Every row gives one point. Two turns around zero, p and q, are shown by what they do to some points. Write where each new point lands after one turn and then the other. Backwards means that the second turn is done in reverse. Each puzzle has new turns, and all numbers are rounded.
In the rows, zero is written as 128.

Turn p:
[121 115 121] => [122 140 118]
[118 139 166] => [104 106 153]
[134 102 123] => [121 131 102]
[126 131  78] => [160 165 117]
[142 153 152] => [134  98 149]
Turn q:
[126 152 162] => [105 162 124]
[147 137  83] => [172 117 109]
[109 118 132] => [111 114 129]
[131 106 136] => [124 120 150]
Where do these land?
p, then q: [149 154 168] => [111 112 175]
p, then q: [127 105 108] => [145 125 103]
p, then q: [132 144 124] => [131 139 140]
p, then q: [103 110 112] => [124 136  94]

Turn p:
[122 108 115 153] => [118 125 104 151]
[142 141 133 120] => [142 126 134 113]
[118 128 101 108] => [101 129 123 107]
[115 185 100 139] => [134 182 108  97]
[134  96 145 123] => [125  99 140 147]
[150  98 150 147] => [148  98 125 159]
[117 140 153 106] => [130 136 164 122]
Turn q:
[119 110 121 128] => [127 133 117 110]
[106 130 122 101] => [125 149 150 109]
[195 130 151 130] => [166  75 131 155]
[113 136 107 129] => [126 155 124 130]
[107 133 139 152] => [ 96 129 118 135]
Where do these land?
p, then q: [119 142 102 127] => [130 154 144 129]
p, then q: [116 158 158 136] => [127 107 145 164]
q, then p: [133 139 121 145] => [130 138 109 133]
q, then p: [138 100  82 135] => [134 120 102  80]
q, then p: [103 117 152 114] => [109 129 162 131]
q, then p backwards: [122 144 126 102] => [116 142 150 117]
p, then q: [165  96 154 138] => [145  96  88 113]

Turn p:
[117 151 148 150 125 101 133 101] => [117 125 139 132 156  96 158 131]
[124 140 156 162 120 147 131  94] => [122 113 153 115 155 119 155  95]
[131  99 108 144 122 144 142 154] => [119 129 133 136  88 135 109 106]
[125 142  80  88 118 110 125 130] => [146 177  95 129 122 125 118 151]
[123 109 123 123 163 133 129 178] => [125 110 132 141  82 156 118 155]
[102 124 155 138 116 138 118  95] => [103 123 132 123 164 138 149 107]
[134 122 157 128 131 127 148  98] => [134 103 122 144 154 120 141 109]
[136 161 108  88 106 122 126 148] => [148 149  91  97 119 117 119 152]
[150 104  98 129 169 151 117 166] => [151 127 153 141  83 164  99 141]
[138 127 146 131 110 108 110 113] => [116 124 131 123 160 110 114 132]
Turn q:
[110 116 124 121 143 110 139  87] => [126 132 113  93 150 102 113 134]
[ 97 132 137 144 122 110 141 123] => [145 144 134 120 125 105 124 154]
[114 107 133 116 182 112 110 141] => [131  96 122 153 161 103  95 126]
[122 142 115 135 114 191 144 128] => [104 130 133 128 135 154 182 151]
[205 136 123 183 118 155 141 140] => [152 131  75 151  93 171 178 102]
[105 126 123 116 110 147 118 137] => [109 139 157 134 136 130 136 135]
[107 168 118 112 133 115 141 121] => [135 119 142 101 128 143 109 162]
[134 131 155 112 118 118 113 122] => [133 118 149 117 115 117 123 106]
[142 106 120 119 116 110  86 138] => [127 143 141 146 135 132 105  85]
[143 117 130 122 124 112 147 143] => [119 128 113 136 102 123 114 127]
Where do these land?
p, then q: [168 127  80 144 103 144 135  80] => [176 102 120  74 129 149 125  96]
q, then p backwards: [140 138 138 138 134 141 149 150] => [117 126 134 120 152 123 148 146]
p, then q backwards: [134 128 154 137 137 113 120 113] => [108 127 134 120 150 144 116 131]
p, then q: [136 108 132 153 135 130 120 154] => [130 141 155 135 125 104 140 113]
p, then q: [104 159  98 125 144 108 114  99] => [149  97 120 131 100 149 128 166]
p, then q backwards: [102 157 155 138 118 106 103 132] => [ 94 125 125 111 131 160 151 104]
q, then p: [101 101 163  97 133 159 137 153] => [ 70 108 124 160 124 112 145 134]
q, then p: [135  88 115 138 115 111 153 130] => [121 172 131 116 125 107 143 142]
q, then p backwards: [134 145 117  82 135 140 121 141] => [122  99 156 142 135 142 103 143]

Turn p:
[132  80 125 224 133  97  86 119 181 122 107] => [116  11 128 106 114  93 151 105 145 104 129]
[108 123 127 148 129 130 132 134 137 155 127] => [130 119 123 139 130 101 114 116 140 115 119]
[139 150 110 161 149 141 141 166 134 114 116] => [169 102 100 126 119 127 114 128 132 160 117]
[130 113 113 125 102  90 139 126 104 130 109] => [ 94 137 117  91 121 109 122 140 109 129 122]
[134 147 146 113 141 127  94 118 117 133 127] => [140 140 144 139 124 132 161 152 129 117 122]
[122  76 123 140 147 133 129 148 125 122 133] => [127 105  94 134 133 128 127 103 101 106 142]
[119 141 131 124 142 132 148 115  98 134 110] => [130 158 113 132 122 105 136 136 133 143 143]
[145 114 110 115  97 143 133 133 113 142 148] => [121 152 134 111 143 138 122  98 109 127 106]
[123 138 117 100 140 124 135 120 111 145 120] => [129 163 116 123 139 123 130 145 135 121 130]
[115 133 108 110 132 147 122 112 134 107 136] => [139 143 131 119 119 156 126 119 145 119 148]
[147 146 144 101 148 141 140 115 150 106 206] => [160 135 180 148 171 172 112 127 114 134 163]
[113 137 161 136  62 136 119 115 102 127 105] => [ 85 149 157 136  78 112 139 113 123 145 102]
[150 145 158  94 129 138 139 116 153 132 121] => [110 139 141 155 153 154 137 147 147 149 125]
[114 150 118 101 141 112 136 154 132 122 127] => [141 140 115 130 125 142 100 163 128 124 126]
Turn q:
[100 105 155 122 145 153  98 119 104 115 122] => [149 143 136 112 103  78 108 124 116 121 134]
[127 114 117 134 143 131 118 145 157 124 149] => [124 113 121 123 131 113 137 126 166 119 117]
[151 119  92 141 111 112 136 146 107 131 108] => [137  89 136 115 148 155 132 136 117 148 146]
[122 114 137 103 127 157 140 125 161 112 166] => [ 94 146 123 115 105 116 141 101 162 111 128]
[108 118 130 138 138 155 109  80 118 123 128] => [152 147 138 103  99 122 105 125 118 101 110]
[125 124 121 100 135 151 155 152 141 137 142] => [ 87 122 116 128 110 127 121 120 152 144 137]
[130 131 169 159 124 128 126  87 117 104  76] => [148 149 147 122 116 118 150 156  62 112 107]
[139 107 149 116 161 124 125 104 141 124 145] => [125 128 121 132 118 105 132  93 125 115  94]
[142 128 122  85 103 108 144 139 150 131 158] => [104 140 115 137 140 149 151  88 154 146 143]
[118 141 167 170 126 132 114 101  90 102 119] => [153 144 150 135 127 108 122 148  80  83 136]
[116 140 101  93 135 112 141 147 153 117 141] => [111 131  80 124 137 138 135 119 156 142 136]
[124 132 125 125  91  96 147 148 150 154 119] => [131 130 128 157 130 159 160 137 144 160 141]
[128 157 107 157 121 104 146 149  94 162 113] => [140  99 130 163 145 164 105 160 114 141 147]
[160 160  99 147 133 129  94 149 108 156 105] => [138 110 150 126 179 140  91 158 127 150 117]
Where do these land?
p, then q: [111 124 118 120 109 110 101 132 137  93 131] => [119 150 146 105 119 112 138 121 133 131 163]
p, then q: [134 123  95 127 148 167 152 106  98 141 109] => [113 136 100 130 142 181 110 117 137 123  98]
q, then p: [147 102 159 137 107 117  77 150 143 131 136] => [111 101 138 150 167 106 129 166 128 153 148]
q, then p: [105 166 128 136 146 131 140 100 118 136 114] => [156 132 120 112  91 136 140 123 122 135  99]
q, then p: [135 133  96 108 149 142 138 105 139 159 132] => [117 135 119 129 110 140 151 113 167 108 107]
q, then p: [138 122 136 152 107 120 126 162 161 117 138] => [122 104 114 151 147 126  91 130 127 143 150]
q, then p backwards: [109 122 122 115 146 162 166 100 106 152 154] => [ 76 114 122 128  89 137 131 148 139  98 125]
q, then p: [157 109 144 157  92 132 129 111 136 133 143] => [106 126 137 168 124 129 134 122 122 164 153]
q, then p: [154 118 132 160 147 124 123 130 123 123 157] => [110 100 116 131 118 135 144 129 117 129 164]
p, then q: [ 78 154 135 141 158 161 148 125 125 128 103] => [139 124 146 135 163 170 156 137 165 108 113]
q, then p backwards: [158 147 135  77 107 105 106 161 126 104 124] => [170 107 129 121 141 139 179  92 112 146 132]
q, then p: [101 143 108 116 130 110 139 140 101 147 111] => [157 128 132 113 141 123 136 101 119 109  97]
q, then p: [137 102 156 118 117  85 118 143 151 102 111] => [120 138 114 112 168  93 107 139 127 158 150]

Turn p:
[ 95 126 103 117 102  92  95 158 108 136 145 150] => [139 170  92 102 100 113 112 153 143 118 100 115]
[107 142 126 124 159 106 148 124 108 112  96 118] => [ 95 122 122 133 138  98 134  95 152 134 114 117]
[132 119 103 152 149 120 123 149 144 155 121 141] => [155 155 126 161 143 122 134 129 135 118 108 140]
[144 160 147 134 115 154  94 118 150 157 145 136] => [133 147 156 126 107 177 142 147 118 143 130 151]
[156 142 156 120 147 120 148 166 134 102 125 146] => [101 142 135 129 166 150 112 118 146  97 149 117]
[113 132 141 170 101 158 120  91 111 158 121 139] => [134 130 139 123 106 134 183 132  79 144 114 125]
[110 105 161 142 153 132 102 147 137 130 145 138] => [113 158 150 148 130 123  99 145  98 122 118 122]
[114 149 105 104  94 156 119 112 155 101 128  96] => [122  84  99 136  85 155 121 138 140 148 143 138]
[154 128 162 102 122  96 150 132 143  95 101 152] => [108 108 131  99 159 155 104  96 138  90 121 118]
[129 113 139 138 113 162 132 109  98 149 109 122] => [122 108 134 117 135 114 168 146  96 137 125 137]
[115 121  98 121 121 109 150 126 117 141 156 136] => [159 137 120 116 108  97 130 123 142 114 139 121]
[124 103 128 106 125  91 150 158 134 130 148  84] => [146 106 140 129 134 101  92 152 167 119 130  95]
[159 111  97 168 154 145 127 114 127 116 153  83] => [164 121 126 166 152 116 125 126 118 181 164 123]
[135 139 138 120 154 141 101 102 127 133  88 143] => [100 130 135 126 140 138 137 107 116 145 102 169]
[134 131 118 102 111 139 162 117 126 105 139 136] => [128 103 114 109 117 127 129 114 133 108 164 131]
Turn q:
[146 111 102 136 103 141 118 147 136 136 104 106] => [131 121  97 130 103 143 133 133 145 145 102 102]
[108 136 103 121 149 133 145 113 142 122 158 119] => [ 97 115 152 122 117 118 136 101 114 123 145 120]
[128 136 117 135 139 154 105 143 133 138  93 135] => [116 123  97 115 146 144 113 117 133 143 101 130]
[143 157 121 153 123 108 116 137 156 166 124 148] => [128 150  85  91 116 112 133 120 140 132 139 152]
[108 158 130 128  83 137 112 131 149 165 153 147] => [115 150  99 122 118 132 109 114 170 115 176 132]
[108 132 132 154 126 142 170 143 117 113 134 121] => [ 96 152 131 151 125 121 131 139 106 104 118 113]
[106 124 136 118 154  97 122 110  86 118 141 106] => [145 117 167 154 138  87 112 120 112 140 128 132]
[120 153 121 109 125 119 143 146 128  97 147 131] => [125 136 145 114 121 130 107 133 100 115 150 105]
[118 129 119 146 100  98 105 121 154 136 131 164] => [128 141 124  99  96 126 109 136 160 123 137 163]
[141  93 167  86 164 103 165 100  96 111  92  89] => [179 136 189 161 162 128 169 128  99 154  97 118]
[153 150 138 159  97 142  84 133 163 136 145 134] => [140 113  77 101 117 129 121 126 163  88 139 135]
[157  85 138 122 143 138 110 159 128 147 118 132] => [133 105 111 119 152 132 150 167 146 156 113 122]
[132 140 100 141 122 158 155 117 112 117 154 141] => [ 95 116 118 152 108 143 130 125  97 112 148 132]
[ 93 113 150 109 159 113 134  95 128 104 133 122] => [129 124 193 133 149 117 129 112 127 120 121 139]
[159 103 145 103 135 137 137 124  91 113  93 124] => [163 120 137 156 151 157 139 148 106 150 105 126]
Where do these land?
p, then q backwards: [134 118 148 117 147 146 149 145 158 147 123 103] => [108  95 148 123 129 138 123 109 106 107 153 133]
q, then p: [140  99 133 142 132 161 155 155 118 131 123 111] => [119 116 116 169 139 102 151 135 143 125 125 105]
p, then q backwards: [116 141 141  85 117 132 114 132 114 121 134 169] => [119 149 115 156 122 122 133 136 165 118 132 167]
p, then q: [165 127 104 130 141  73  85 110 108 115 129 102] => [146 113  99  97 148 126 153  84 145 179 139 143]
p, then q: [ 93 114 161 122 112 110 126 126 128 115 139 162] => [159 126 145 150 126 139  84 115 127 124 119 106]
p, then q: [128 128 130 135 106 133 147 134 122 162 121 106] => [130 147 132 124 130 130 158 154 121 126 117 105]
p, then q: [150 161 123 152 142 103  90 105 109 104 104 105] => [107 137 109 135 146 126 155  73 147 166 132 142]
p, then q: [118 125 128 136 119 134  97 136 141 137 137 157] => [131 134 100 135 130 147  98 128 110 124 128 126]
q, then p: [144 142 102 125 113 101  82 103 127  86 130  91] => [156  91 117  84 159 153 108 141  99 150 113 133]
p, then q: [ 83 126 114 106 142 137 117 101 120 127 121 161] => [140 154 143 138  96 145  90 127 132 138 138 157]
q, then p backwards: [157 113 127 141 125 154 182 128 153 145 114 130] => [120 168 130 161 103 155 123 138 111 139 102 152]
p, then q: [133 130 113 152 133 134 184 173 145 141 121 113] => [113 121 135 109 109 102 163 142 106  83  97 115]
p, then q: [105 138 139 121 135 146 136 114 121 133 168 155] => [146 142 135 146 118 127 103 133 127 102 166 126]
